Each row of a before or after table is a point. One or more steps were done to the points. Then noise was added and the rows were shuffled. The steps act on columns, c1 being the first. Write out the steps. A step turns or swaps two columns, mirrors them in a line or flattens them onto one, adds a multiple of one to another, or multiplies or shifts one. Angles are multiples of 10 degrees, from the lower column toward the higher: turns from -170 to 170, lines from 10 to 170 but not 90. Use the fewest steps. Two steps may share a column if one is a turn and the other turns, adds or multiplies; they go together, in the order done. Otherwise the lowest column goes first.
(in the rows, 128 means zero)

Before (8 x 3):
[[112  99 114]
 [ 99 187 156]
 [ 59 141 157]
 [186 146 139]
 [ 62 100 194]
 [202  99 201]
 [159 104 177]
 [176 130 132]]
After (8 x 3):
[[193 148 157]
 [ 86  59 204]
 [150 191 153]
 [118  80 141]
 [114 195 190]
 [102 146 114]
 [103  98 176]
 [133  66 135]]
Steps: turn c1 and c2 by -100 degrees

Before (11 x 8):
[[148 101 156 123 130  85 153 136]
 [ 99  91 160 160  28 134 132  91]
 [105  80 165 132 157 118 172 111]
 [126 145  77 161 144 178 131 111]
 [143  94 136 133 134  84 193 147]
 [183 144 142 148 138  98 123  90]
 [151  71 113 144  94  81 137 130]
 [105 219 168 169  80 249 157 123]
 [182  83 169  81 113 177 143 122]
 [126 113 122  61 138 113 136 143]
 [104  87 144  74  62 171 243  88]]
After (11 x 8):
[[129  88 148 131 135  84 195 136]
 [133 221 133 163  84 249 152 116]
 [130  99 170 120 129  84 151 130]
 [138  87 134  70  70 174 232  69]
 [126  83 167 132 162 115 161 103]
 [130 147  61 158 140 179 126 109]
 [142  94 161 165  38 136 121  96]
 [123 111 125  63 139 113 138 140]
 [135  73 128 143  93  77 140 135]
 [127 142 151 146 125  98 118  92]
 [129  85 155  79 104 179 142 115]]
Steps: flatten c1 and c5 onto the line at 100 degrees; add -0.3 times c6 to c3; turn c7 and c8 by -10 degrees

Before (14 x 12):
[[160 151 143  59 168 105  89 158 120  78 112 123]
 [143 125 119 113  76  91 164 109 100  73  53 116]
 [161  99 120 136  54  46 115 123  51  67 142  98]
 [110 144 147  22 108  87  87 135  85 175  90 127]
 [114 100  70  41 167  94 126 157 134 165 122 118]
 [147 139  81 164  82  98  76 134  59 110  74 129]
 [103 171 175 153 184 177 177 168  79 171 202  37]
 [180 127 109  42 111  91 105 176 135 138 106 167]
 [138  94 157  85 140  55  99 194 133 159  68 125]
 [181  62 136 133  53 155  97 101  74  91  94  94]
 [157 202 170 161 139 148 192 166 113 180 211  83]
 [ 81 126 141  94 114  77  71 125 170 147 126 156]
 [ 98 150 179 161 147 172 195 186  53 139 204 136]
 [ 85 190 155 121 123 176 173 241 118 147 202  59]]
After (14 x 12):
[[183  69 101  64 166  87 122 145 132 166 124 118]
 [ 92 179 165 120 186 116 173  64  39 168 152  38]
 [ 86 182 152 126 149  99 197  61  21 139 132 134]
 [152 121 124 132  75 122 167 173 154  75  50 117]
 [195 149 145  46 106  98  90 163 123 175  71 122]
 [113  82 142 169  85 107  75 150 111 110  46 130]
 [165 159  98 107 136  34  99 162 171 161  85 127]
 [159 134  60 171  51 160  98 118 109  88  68  98]
 [119 137 127  65 116 109  70 173 165 146 152 158]
 [105 161 187  94 121  52 174  31  69 141 182  57]
 [141 121  98 159  51  95 117 200  58  65  91 100]
 [228 109 129 117 117  66 107 134 150 140 114 166]
 [113 169 199 169 139 109 192  93  63 182 179  85]
 [201 144 151 107 168  90  82 133 134  74 111 121]]
Steps: turn c1 and c4 by 50 degrees; swap c2 and c3; mirror c6 and c8 in the line at 150 degrees; turn c9 and c11 by 40 degrees

Before (12 x 20):
[[ 98 126  98  86  71 107 140  57  55 110 171  41  48 139 128  76 149 221
   97 102]
 [177 194 168 128  60 121  80  93 125 165  82 140 110  83 132 131  75 138
   87 190]
 [135  88  92 177  57 148  84 116 122 233 118  58  41 115 119 162 146 209
   94  86]
 [147 171 163 194 128 151 103 114 111 204 123 127 150  44 142 159 131 103
  116 157]
 [114 143 174 140 163 191 154  82  95 131  83  77  48 175 102 160  96 153
  109  93]
 [161 119 119  81 119 195 137 171 122 149 109 105 157  92 140  66 120 179
   66 115]
 [150  70 152 187 120 156 110  93 108 134 110 151  87  47 125  48  81 218
  197  90]
 [ 97 112  99  81 119 123 169  67 153 187 123  62 101 145 213  58 141 138
  195 115]
 [175 146 175 116  95  74 123 148 142 114 153 113  90 116 227 147 129 103
   72 194]
 [ 87 100 191  92  92  69 147 158 130 207  86  61 116 162 228  56 146 154
  110 123]
 [143 159 173  79  92 164 115 176  34 219 200 122 153 123 165 123  94 115
   67 165]
 [174 112 179 124 110  66 139 121 126 117 147  78 131  66 138  51  72 116
  150 209]]
After (12 x 20):
[[ 97 124  97  87  74 108 140  58 170 110  54  39  48 142 130  81 151 221
   96 101]
 [173 144 174 113  91  79 128 147 156 114 142 112  90 118 224 146 133 102
   68 194]
 [147 162 167 191 124 152 103 115 123 208 111 128 155  43 145 162 130 103
  116 151]
 [ 99 112  95  76 112 116 174  69 126 193 152  59 100 142 214  61 139 139
  199 121]
 [144 161 173  80  88 162 114 179 202 214  28 121 154 117 162 127  95 117
   63 163]
 [135  90  92 174  55 143  78 123 116 231 125  61  39 115 123 159 155 204
   95  86]
 [ 88  97 192  95  89  70 146 152  88 211 129  58 120 162 231  56 144 158
  106 127]
 [155 115 120  83 114 194 138 178 108 151 124 108 154  91 143  65 119 180
   67 115]
 [153  75 149 195 122 155 111  96 102 134 106 152  86  48 125  49  81 218
  199  85]
 [113 139 178 145 165 194 155  80  82 132  97  77  48 176 106 166  97 146
  107  91]
 [182 193 170 124  59 126  81  94  83 171 124 137 108  88 130 136  78 138
   90 194]
 [172 108 187 124 114  68 140 120 151 115 130  75 133  62 138  57  75 115
  149 204]]
Steps: swap c9 and c11
